Rows are points. Examples show where two turns around zero, p and q, send a point. Write where each new point lands after one turn and then the other. Backwards means that the second turn is done in reverse. Each puzzle has new turns, and all numbers are rounded.

Turn p:
 3.0  1.7 -1.9 =>  2.3 -1.3 -2.9
 1.5 -4.4  2.2 => -0.9 -3.7  3.5
-2.6  0.2  0.5 => -1.4  2.1  0.8
 0.1 -2.9 -2.8 => -2.9 -2.4 -1.4
-1.9  5.4  2.0 => 3.0 5.3 0.0
Turn q:
-1.1  1.5 -0.6 => -0.8  1.7  0.3
 4.3 -0.2 -5.7 =>  3.9  1.9 -5.7
-2.4 -1.9 -0.6 => -2.7 -1.0 -1.1
-2.0  2.1  3.8 => -1.4  0.3  4.6
 1.2 -1.4  3.2 =>  1.1 -2.9  2.0
Where do these land?
p, then q backwards:  3.3  2.3 -0.3 =>  3.8 -0.9 -0.9
p, then q: -5.6  0.5 -1.7 => -3.3  4.5  1.8
q, then p:  3.8 -0.6 -0.9 =>  1.3 -3.3 -1.8
p, then q: -1.5 -2.2  3.0 => -0.9 -1.6  3.6

Turn p:
-1.5  4.3  1.4 -2.8  1.2 -0.1 => -2.1  2.3  2.0 -1.2  3.3 -2.5
 0.0 -4.4  2.3 -5.1 -0.3 -4.9 => -4.8 -4.4  2.1 -2.3 -4.2 -2.1
 3.7 -1.9 -1.9  2.9 -1.5 -2.4 =>  4.4 -2.7 -0.5  0.8 -3.0 -0.6
 1.3 -2.5  0.0  1.4  2.2 -0.7 =>  0.1 -2.9 -1.5  2.1 -0.5  0.1
 1.4  2.6 -2.3  1.5 -0.6  7.6 =>  3.7  2.7 -2.8 -1.7  4.9  4.3
-2.8 -1.5 -2.7  1.4 -0.1 -1.1 => -0.4  1.8 -2.7  1.3 -2.8 -0.5
-2.0  3.4  3.3  0.5 -1.0  1.5 => -0.8  3.2  3.5  0.8  2.3  1.2
Turn q:
-3.6 -2.7  2.5 -0.3 -1.9 -3.0 => -2.8 -0.2  4.1 -1.1 -1.9 -3.2
 2.8  1.3 -0.5 -1.9 -4.1 -2.0 =>  3.4  3.7  0.4 -2.5 -1.3 -0.9
 2.6  0.0 -1.0  1.4 -3.0  4.4 =>  4.6 -1.6 -2.5  1.3 -2.6  0.3
-3.8 -1.9 -1.9  3.9  2.5  4.1 => -2.9 -5.0 -3.1  4.0 -0.4 -1.0
 3.0  3.1 -1.3  1.0  2.4 -2.7 =>  1.2  3.0 -0.9  0.5  4.7  0.7
 0.3 -4.0  2.8  3.0  3.0  3.3 =>  0.3 -6.6  1.6  2.1  1.2  0.8
 1.2  3.6  2.7 -0.5  1.6 -2.4 => 0.1 3.3 2.7 1.1 2.4 2.2
 1.0 -2.0 -3.3 -4.0  2.6  0.3 => -1.4 -1.1 -2.9 -4.6  1.3  1.9
-3.5  2.6  0.0 -2.5 -3.3 -1.8 => -2.3  4.4  0.7 -0.5 -3.6 -0.8
Where do these land?
p, then q: -3.2  3.0  4.4  0.5 -1.9  1.5 => -1.0  0.7  2.5  4.9 -0.8  3.5
p, then q:  4.9 -3.6 -1.7 -1.2 -3.2 -0.2 =>  3.1 -2.2 -0.2 -5.5 -2.6  0.3
q, then p backwards:  1.8 -1.2 -2.3 -3.2 -0.5  2.4 =>  1.5 -2.6 -3.0 -1.3 -1.8  1.9
p, then q:  1.2 -1.5 -2.5  2.1  4.0  2.7 =>  0.1 -2.3 -4.8 -0.2  2.7 -1.4
p, then q: -1.9 -2.8 -3.3  1.4  1.2  0.8 =>  0.5  0.7 -4.4  0.3 -0.9 -2.3
q, then p backwards: -2.2  4.9  1.1  1.2 -2.4 -1.8 => -4.8  2.3  0.3  3.0 -0.9 -1.6
q, then p: -0.6  1.2  4.3 -0.8  2.8 -5.4 => -4.3  0.8  3.3  3.2  4.3  0.0
